Each row is a point. A path goes straight from each point to the next, and from the last back to the first. The post is the endless flat space through its rows: a point in 2 columns, a line in 3, a plane in 4, and so on, so that a path can go around it. How many times does the path go around the post? Going back the other way cancels.
(in the rows, 128 means zero)

Post (2 x 3):
[[158 171 111]
 [112 117 146]]
Path (19 x 3):
[[182 124 137]
 [111  76 240]
 [103 200 161]
 [145 211 102]
 [ 99 122 183]
 [149 118 150]
 [148 109 117]
 [ 88  96 106]
 [ 75 121 149]
 [164 210 170]
 [152 103 193]
 [164 106  92]
 [ 79 107  91]
 [134 120 110]
 [196 159 109]
 [175 157 176]
 [105 165 141]
 [ 85 127 118]
 [123 123  91]]
Times around: 0

Post (7 x 8):
[[149 102 202 170 112 165 102 145]
 [150 141 107  67 181 175  61 162]
 [176 146 152 116  84 169 102 150]
 [130 142 139 151 133 114 144  78]
 [146 141 108 119 118  68 170 119]
 [103 134 126  88 112 106 132  93]
 [142 149  51 148  68 112 114  99]]
Path (24 x 8):
[[121 132  74 169 145 181  76 173]
 [170 184 178 133 107  99 142 112]
 [155 117 161 204 203 105 136  95]
 [184 109 189 157 161 159 143 113]
 [172 178  23 155  76 135 144 132]
 [135 167 123 178  85 101 119 133]
 [220 160 130 202 155  98 129 148]
 [ 78 160  51 110 137 104  98  90]
 [113 149 162 100 189 130  63 127]
 [202 140 168  68 136  97 163 174]
 [193  98 153 134 122 190 110 167]
 [199 177 112 118 108 180 133 160]
 [133 159 141 141  87 155  90 141]
 [ 91 112 172 138 119  74 119  43]
 [146 171 155  91 142  92 156  54]
 [168 109  78  76 145 121  96 175]
 [173 117  69 182 136 141 139 147]
 [134 159  98 140 173 101 158 127]
 [150 155  44 127 115  83  90 165]
 [238 143 182 176  92 157 112 124]
 [161 139 130 141  47 167 121  47]
 [141 122 186  77 138 224 102 155]
 [163 133 120 103  74 121 143 110]
 [151 131 165  59 124 168 164 130]]
Times around: 4

Post (13 x 14):
[[122 112 128 141 107 177 114 117 125 137  59  61 161 151]
 [114 135  94 167 151  99 109 140 176 175  85  88 135 109]
 [101 120 116 110  98  96  59  67 121 107 183 178 110 179]
 [160  79 144 115 170 137 159 184 100 147 138  98 178 181]
 [154 117 152 123 152 126 159 116  86  93 151 143  92 176]
 [106 150 103 186  97  93  91  97 140  76 167 165 174 112]
 [124 159 121 123 161 158 114 142 136 157  57  88 141 128]
 [100 163 117 143 150 150 114 183 117 103 111  83  67 178]
 [ 97 137  78 113 121 113 135 174 138 182 115  78 126  86]
 [125  78 161 128 110 120 145 146  90 159 129 153 146  92]
 [127  67 115 121 129  82  93 123 111  76 112 189 198  86]
 [156  78 169 115 162 114 126 137  60 126 145 137 153 114]
 [164 128 113 148  95 119  87  89 178 135 136 151 142 101]]
Path (30 x 14):
[[111 171 157 156 174  77  96 145  76 108 112 143 153  88]
 [101  88 132  87 126 120  86 114 128 168 115  80 128 203]
 [136 101 160  94 182 147 193 160  83 171 128  74 113 202]
 [ 81 104  82 164  99 133  95 188 167 144 111 120 176 123]
 [161 153 119 112 162 155  64 143 104 138 139 108 127 148]
 [147  74 138 183 119  64 102 191 147 169 186 159 103 125]
 [105 168  52 133 111 159 111 114 127 141 129  95 144 188]
 [145  90 103 155  98 115 132 132 138 136 180  93  63 125]
 [118 156 114 151 110 105 146 133 167 172 162 106 104  69]
 [144  55 148  87 198  74 175 228 127 141 100 123 103 126]
 [145 112 146 109  75 172 141 132  78  86 121 109 102 175]
 [131 116 120 117 183 104 145 124  81 180  78 122 168 150]
 [112 181  82 162 119 132  74  71 100  93 128 148 145  82]
 [143 123  96  95 134 119 103 157 121 113 101 134 126 115]
 [168 185 117 109  93 161 145  76 152 118 152  98 132 184]
 [119  91 169 133 180  79 165 157  83  89 118 139  74  59]
 [115  93 121 139 114  84 107 120 162 116 113 229 172  65]
 [114 104  85  68 109 168 147 133 136 166  99 136 145 166]
 [147 165  55 156  77  89 149 113 168 160 170 137  93 109]
 [172 159 146  81 155 111 115 132 129 249 107 116 219  65]
 [170  85  90  60 166  79 161 202 139 112 151 148 190 112]
 [ 75 199 149 142 144 117  97  79 123 220 120 110 101  36]
 [ 43  46 111 125 227 103 120 181 103 144  40 115 144 169]
 [173 122 106 154 147 164 180  99 119 168  47 117 162 118]
 [134 109 126  94 121 134 137 115  90 179 121 103 108 180]
 [165 100 147 132 138 121  96 217 152  65  56 109 103 140]
 [117 127 104  77 151 128 219 181 112 118 114  76 103 116]
 [125 148  83 135 118 136 140 136 134 190 164  20 174 106]
 [ 89  45  91  89 118  65 105 133  96 164 136 170 125  80]
 [125 107  86 112 133  89 133 118  73  68 152 193 152 157]]
Times around: 3
